Every row gives one point. Each copy is the shape, with its points in the same order, turned, moved and blurred by noise. Is it also mirrored, or only turned?

Shape, 8 rows:
[[ 16  -5]
 [-18 -37]
 [ 27 -31]
 [ 36 -33]
 [-24  23]
 [-17  -8]
 [-36  55]
 [-14  56]]
Copy 1 (8 x 2):
[[ 14 -16]
 [ 16  31]
 [ 44  -7]
 [ 47  -9]
 [-33  -3]
 [ -6  11]
 [-64 -18]
 [-49 -37]]
Copy 1 is: mirrored
Copy 2, 8 rows:
[[-17 -21]
 [ 25 -15]
 [  0 -44]
 [-11 -53]
 [-22  33]
 [  7   3]
 [-28  59]
 [-43  45]]
Copy 2 is: mirrored
Copy 3:
[[ 15  17]
 [-37  12]
 [ -6  44]
 [ -1  51]
 [  7 -31]
 [-12  -6]
 [ 27 -62]
 [ 41 -42]]
Copy 3 is: mirrored

Shape, 8 rows:
[[  3  -3  14]
 [ 55  40  10]
 [ 11  27   9]
 [-27 -20 -34]
 [-17 -46  68]
 [ 17 -26  55]
 [-13  -7 -33]
 [ -8 -33  -9]]
Copy 1 (8 x 3):
[[ -1 -23  28]
 [ 65 -11  31]
 [ 22   2  33]
 [-30  -6 -20]
 [-45 -61  68]
 [ -6 -58  57]
 [-15  -2 -19]
 [-24 -35  -2]]
Copy 1 is: only turned
Copy 2, 8 rows:
[[  3  -5  -1]
 [ 43  34 -38]
 [  5  20 -17]
 [-15  13  54]
 [-16 -74  -7]
 [ 15 -48 -19]
 [ -4  24  40]
 [  1 -11  38]]
Copy 2 is: mirrored
Copy 3, 8 rows:
[[  2  -1  18]
 [ 60  37  21]
 [ 15  28  18]
 [-25  -9 -35]
 [-25 -48  66]
 [ 13 -29  56]
 [-10   2 -31]
 [ -8 -26 -10]]
Copy 3 is: only turned

Shape, 10 rows:
[[-17  15 -14  21]
 [-23  -4 -30 -49]
 [-19  20 -37  21]
 [ -2  18 -25   4]
 [ 58  -5  88  10]
 [-22  41 -30  -1]
 [-24  -9  72  -7]
 [ -1   7 -44  18]
 [ -9  15 -18 -24]
 [  9 -10 -17   8]]
Copy 1, 10 rows:
[[ 17 -16 -24  11]
 [-15 -29 -29 -56]
 [ 23 -11 -47   3]
 [ 18  -2 -26 -11]
 [ -6  23  95  18]
 [ 38 -24 -35 -18]
 [-17 -51  56  11]
 [ 10   8 -46  -2]
 [  8 -16 -17 -34]
 [-11   8 -17  -2]]
Copy 1 is: mirrored
Copy 2:
[[-14 -39 -16  -9]
 [  9  24 -54 -28]
 [-15 -46 -25 -29]
 [  3 -25 -12 -23]
 [ 37  -5  43  83]
 [-25 -18 -10 -39]
 [-26  22  -1  64]
 [  9 -48 -32 -29]
 [  4   0 -20 -21]
 [ 17 -29 -27   6]]
Copy 2 is: mirrored

Shape (11 x 6):
[[ 19   8 -12  26 -24   0]
 [ -1 -25   1 -28  -9 -56]
 [-13  22 -18 -42  11 -16]
 [-10 -52 -50 -12  24 -31]
 [ 15 -44   3   9  18  21]
 [ 35  30 -16  35   9  -2]
 [-14 -17  30  33  48  38]
 [ 29  60 -10 -19 -10  28]
 [-35 -18  34  22  24  35]
 [-30  42   7 -11  -6 -20]
 [-47 -10   5  16 -24   2]]
Copy 1 (11 x 6):
[[ 27   8 -15  18 -28   7]
 [ -2 -20  31 -37  -4 -20]
 [-18  30 -11 -42   1  -8]
 [-16 -40 -12  -9  38 -25]
 [  4 -19  -2  13  22  43]
 [ 46  38 -20  20   0   4]
 [-16  27  12  47  31  57]
 [ 24  63 -42 -27 -26  29]
 [-39  20  17  37   7  55]
 [-23  50   7 -10 -31 -12]
 [-37   2   5  25 -38   9]]
Copy 1 is: only turned
Copy 2 (11 x 6):
[[ -3 -21 -23   7 -18   1]
 [ -1 -39   4 -48  26 -41]
 [-16  27  -8 -39  40 -25]
 [-39 -52 -35 -20  63  -7]
 [ -8 -44  -2 -12  30  37]
 [  4   1 -14  39   2   5]
 [-42 -14  42  10  19  56]
 [ 21  50 -21   3   2  13]
 [-49 -12  37 -12   2  49]
 [-27  29   7 -28  -4 -27]
 [-50 -15 -11 -34 -18   6]]
Copy 2 is: only turned
Copy 3, 11 rows:
[[  3  36   4  25 -28 -12]
 [ 38 -13 -10 -27 -17 -52]
 [ 13  37 -41 -40  -2 -28]
 [ 34 -32 -56 -11 -33  -4]
 [ 12  -8   3  -1  -6  34]
 [  8  47 -15  44   5  -7]
 [-37  -7   1   1  32  40]
 [  5  95 -10  -9   2  -6]
 [-48 -10  10 -19  16  26]
 [-22  39 -19 -25   0 -52]
 [-40   1   2 -17 -35 -20]]
Copy 3 is: only turned
Copy 4, 11 rows:
[[ 19  13 -32  10 -17  30]
 [  3 -29   2 -10 -41 -32]
 [-32  10   4 -35 -28   3]
 [-30 -39 -58 -19 -23 -30]
 [  8 -47 -37 -15  19  25]
 [ 21  37 -36  -6  10  20]
 [-12 -24 -16   4  67  32]
 [  4  48   1 -43 -14  58]
 [-24 -31   0  16  44  36]
 [-28  30  23   3 -19   8]
 [-29 -19  -4  37 -16  24]]
Copy 4 is: only turned
